Every row gives one point. Each copy is the shape, with its points in the same order, turned, moved and blurred by noise. Some copies are also mirrored. Which?

Shape, 8 rows:
[[ 2.49 -1.39 -0.51]
 [-0.56  1.13 -0.39]
 [-1.89  0.11  2.78]
 [-0.42  0.31 -1.39]
 [ 3.36  0.58  2.57]
 [-2.57  0.31 -1.45]
 [-1.96  1.57 -0.46]
 [-0.79  0.45 -2.00]]
Copy 1 (8 x 3):
[[ 0.45 -2.32 -0.95]
 [ 1.13  1.74  0.32]
 [-2.66  2.91 -1.02]
 [ 1.50  1.03 -0.71]
 [-2.21 -1.69  1.98]
 [ 1.94  3.01 -1.54]
 [ 1.48  2.61 -0.13]
 [ 2.67  1.32 -0.77]]
Copy 1 is: only turned
Copy 2, 8 rows:
[[ 0.20  3.80 -0.05]
 [ 0.59 -0.10 -0.45]
 [ 0.07 -1.02  3.03]
 [-0.11  0.50 -1.06]
 [ 3.17  3.25  2.36]
 [-1.13 -1.14 -1.14]
 [ 0.42 -1.52 -0.48]
 [-0.57  0.29 -1.89]]
Copy 2 is: mirrored
Copy 3 (8 x 3):
[[-1.99  0.58  2.70]
 [-0.49  1.21 -0.61]
 [ 2.92 -0.70 -0.33]
 [-1.60  0.62 -0.59]
 [ 1.17  2.08  4.00]
 [-1.01 -0.43 -2.33]
 [ 0.08  0.97 -2.04]
 [-1.78  0.65 -1.09]]
Copy 3 is: mirrored
Copy 4 (8 x 3):
[[ 1.77 -2.12 -1.55]
 [-0.32  0.69 -0.24]
 [-2.81 -1.24  1.64]
 [ 0.93  0.69  0.22]
 [-1.08 -2.40 -3.46]
 [ 0.21  1.33  2.05]
 [-0.86  1.79  0.64]
 [ 1.65  1.19  0.38]]
Copy 4 is: mirrored

Shape:
[[ 0.55 -1.55 -2.03 -0.91]
 [ 1.05 -1.66  4.51 -0.29]
 [ 1.63  0.16 -1.95 -0.21]
 [ 0.94 -0.59 -2.11 -0.75]
 [ 0.49  2.70  0.83 -0.59]
 [ 0.39 -1.22 -2.06  3.20]
 [ 1.03 -1.53 -0.19 -0.67]
 [-1.74 -0.10 -1.10  0.88]]
Copy 1 (8 x 4):
[[-2.04 -1.89 -0.94  1.90]
 [ 3.40 -1.63  1.54 -0.74]
 [-1.58 -0.60 -2.49  1.17]
 [-2.11 -1.52 -1.61  1.34]
 [-0.75  0.45 -1.23 -2.36]
 [-1.21  1.74 -0.51  3.65]
 [-0.40 -1.67 -0.57  1.24]
 [-2.29  0.48  0.89  1.02]]
Copy 1 is: only turned
Copy 2, 8 rows:
[[-1.03  0.64 -2.50  1.33]
 [ 4.77  0.24 -0.24 -1.63]
 [-1.37  1.88 -0.63  1.67]
 [-1.11  1.24 -1.85  1.38]
 [-0.66 -0.15  1.56 -1.01]
 [-0.04 -0.48 -0.80  4.47]
 [ 0.98  1.21 -1.80  0.69]
 [-0.63 -2.25 -0.99  1.49]]
Copy 2 is: only turned
Copy 3 (8 x 4):
[[-1.64  1.57 -0.85  0.84]
 [-2.39 -1.45  4.72 -0.90]
 [-0.72  2.84 -0.02 -0.49]
 [-1.09  2.15 -0.51  0.10]
 [ 0.77  0.79  1.09 -2.97]
 [ 0.93  2.64  1.14  2.66]
 [-1.83  1.11  0.90  0.41]
 [ 1.14  0.02 -0.06  0.71]]
Copy 3 is: mirrored

Shape (9 x 6):
[[ 0.91  0.96  1.01  0.54  1.18  0.40]
 [-0.45  2.32  1.28  1.21 -0.66 -0.96]
 [-0.53 -0.94 -0.58  0.51 -1.26  1.80]
 [ 1.03  2.37 -0.48  1.61  0.32  0.71]
 [ 1.55  1.73  0.43 -0.50 -1.86  1.27]
 [ 0.48  1.14  2.31  0.13 -0.97 -1.29]
 [ 2.01 -6.19 -0.69  3.46 -1.38 -1.67]
 [ 0.50  1.68 -1.06 -0.21  1.33 -1.51]
 [ 0.49  0.53  0.79 -0.12 -0.73  2.99]]
Copy 1 (9 x 6):
[[-2.53  0.69 -0.72 -0.12  0.41 -0.05]
 [-3.88  0.16  0.72 -0.39 -1.83 -0.32]
 [-0.90 -2.49 -0.58  0.01 -0.02 -1.93]
 [-3.74 -0.42 -0.30  1.54  0.07  0.18]
 [-2.12 -0.87 -2.11  1.01 -2.00 -0.35]
 [-2.49  1.11 -0.15 -0.91 -2.40 -0.78]
 [ 1.77  1.00  2.35  1.75  1.07 -6.63]
 [-1.91  0.50  1.19  0.97 -0.18  1.76]
 [-1.97 -1.79 -2.66 -0.27 -0.28 -0.95]]
Copy 1 is: mirrored
Copy 2:
[[ 1.51  0.84  0.94 -0.74  0.88  0.11]
 [ 1.34 -0.22 -1.05 -1.18  2.24  1.98]
 [-1.65  0.16  0.69  1.80 -0.23  1.54]
 [ 0.46  2.35 -0.41 -1.12  1.08  1.01]
 [-1.97 -0.04  0.82 -2.32  0.90  1.73]
 [ 1.57 -1.58  0.63 -1.71  1.07  2.38]
 [ 2.21 -0.12  0.90  2.01 -6.17  3.74]
 [ 1.89  0.33 -1.16 -1.25 -0.01 -1.02]
 [-1.66  0.89  2.09  0.22  1.23  1.40]]
Copy 2 is: mirrored
Copy 3, 9 rows:
[[-0.41  0.34 -0.94 -1.68 -0.77 -0.51]
 [-2.46  0.17 -0.74 -0.52  0.94 -1.54]
 [-1.00 -0.35 -0.31  0.63 -0.40  2.36]
 [-2.36 -0.12 -1.75 -2.32  0.19  0.31]
 [-2.49 -1.86 -1.09 -0.42 -1.50 -0.07]
 [-1.63 -0.67  0.25 -0.10 -0.08 -2.09]
 [ 0.98 -0.83  6.23 -1.96  1.28  3.35]
 [-0.04 -1.15 -2.15 -2.16  1.57 -0.79]
 [-1.51 -0.04 -1.32  0.10 -2.33  1.52]]
Copy 3 is: mirrored

Shape, 11 rows:
[[-1.12  2.03 -0.70  0.76 -0.20  1.54]
 [ 0.06 -0.73  0.55  0.24 -1.28 -0.50]
 [-1.00 -0.42  0.04 -2.71 -1.65 -0.24]
 [-1.04  0.09  0.39  0.71 -0.80 -0.36]
 [-1.14  3.06 -0.14 -0.29 -0.11 -2.90]
 [ 0.31  0.05 -0.36 -0.25 -1.60  0.56]
 [ 1.79 -0.94 -0.68 -5.99 -1.74 -0.76]
 [ 1.02 -0.50  1.13  0.85 -1.55  1.23]
 [-1.10  1.03  1.21 -0.89 -0.85  1.40]
 [-0.02 -1.04 -0.25 -2.96  6.76  1.48]
 [-0.41 -1.28 -0.94 -0.02  0.60  0.28]]
Copy 1 (11 x 6):
[[ 0.04 -0.20  2.38  0.30 -1.49 -0.69]
 [-0.56 -0.21 -1.06 -0.87 -0.38  1.19]
 [-1.26  1.75  0.04 -2.27 -1.08  1.80]
 [-0.55 -0.60  0.11 -0.81 -0.97 -0.16]
 [-0.18  1.74  0.34 -2.70  0.68 -3.09]
 [ 0.06  0.35 -0.26 -0.05 -0.76  1.13]
 [-0.94  5.80 -1.15 -2.00 -0.43  3.35]
 [ 0.18 -0.75 -0.52  0.63  0.16  2.24]
 [-0.56  0.53  2.00 -0.94 -0.58  1.48]
 [-6.91  3.64  2.24  2.42  0.73 -0.09]
 [-2.90  0.48 -0.48  0.29 -1.29  0.14]]
Copy 1 is: only turned
Copy 2 (11 x 6):
[[ 1.40  2.07  0.36 -0.43  1.53  0.96]
 [-0.66  0.25 -0.93 -1.26 -0.80  0.00]
 [ 1.92  0.79 -1.77 -1.38 -1.82 -1.20]
 [-0.32  0.77 -0.12 -0.66  0.05 -0.29]
 [ 0.89  1.84  2.17  1.44 -2.20  0.07]
 [ 0.38  1.10 -1.57 -1.30 -0.39  0.87]
 [ 3.79 -0.32 -3.24 -2.44 -4.82  0.31]
 [-0.97  0.93 -1.10 -2.70  0.11  1.15]
 [ 1.39  1.89 -0.08 -2.35  0.17 -0.48]
 [ 5.47 -4.71  2.56 -2.75  0.93  0.79]
 [ 0.91 -1.24 -0.87 -0.72  0.50  0.35]]
Copy 2 is: only turned
Copy 3:
[[-2.10 -1.39  0.90 -0.84  0.22 -0.86]
 [-0.48  0.15 -1.02  1.38 -0.61  0.70]
 [ 1.60 -0.86  0.27 -0.05 -1.03  1.70]
 [-0.94 -0.66 -0.96  0.85  0.53  0.34]
 [ 0.12 -0.85 -2.49 -2.45  0.91 -0.95]
 [-0.91  0.20  0.25  0.61 -1.30  0.45]
 [ 4.77  1.25  0.97 -0.67 -3.15  1.89]
 [-1.28  0.38  0.18  2.42 -1.50 -0.43]
 [-0.17 -2.20  0.58  0.94 -0.58 -0.41]
 [ 3.47  1.12  4.59  0.80  4.54 -1.91]
 [-0.31  0.98  1.06  0.85  1.19  0.87]]
Copy 3 is: only turned
Copy 4:
[[-1.08  0.91 -0.40  1.48  1.78  1.00]
 [ 0.21 -1.28  0.09  1.28 -0.86  0.48]
 [ 0.92 -0.48 -1.55 -1.06 -0.84  0.22]
 [-0.55 -1.26 -0.47  1.24  0.00  0.53]
 [-3.13 -0.43 -2.13 -0.03  0.16 -1.75]
 [ 0.56 -0.21 -0.05  1.04 -0.17  0.14]
 [ 3.40  1.49 -1.44 -3.86 -1.61 -0.72]
 [ 1.23 -0.97  0.95  2.48  0.26  0.19]
 [ 0.59  0.24 -1.38  0.58  1.70  0.28]
 [-1.22 -0.22  3.66 -5.38  4.44  0.69]
 [-0.77 -0.81  1.69 -0.06  0.05  2.05]]
Copy 4 is: mirrored
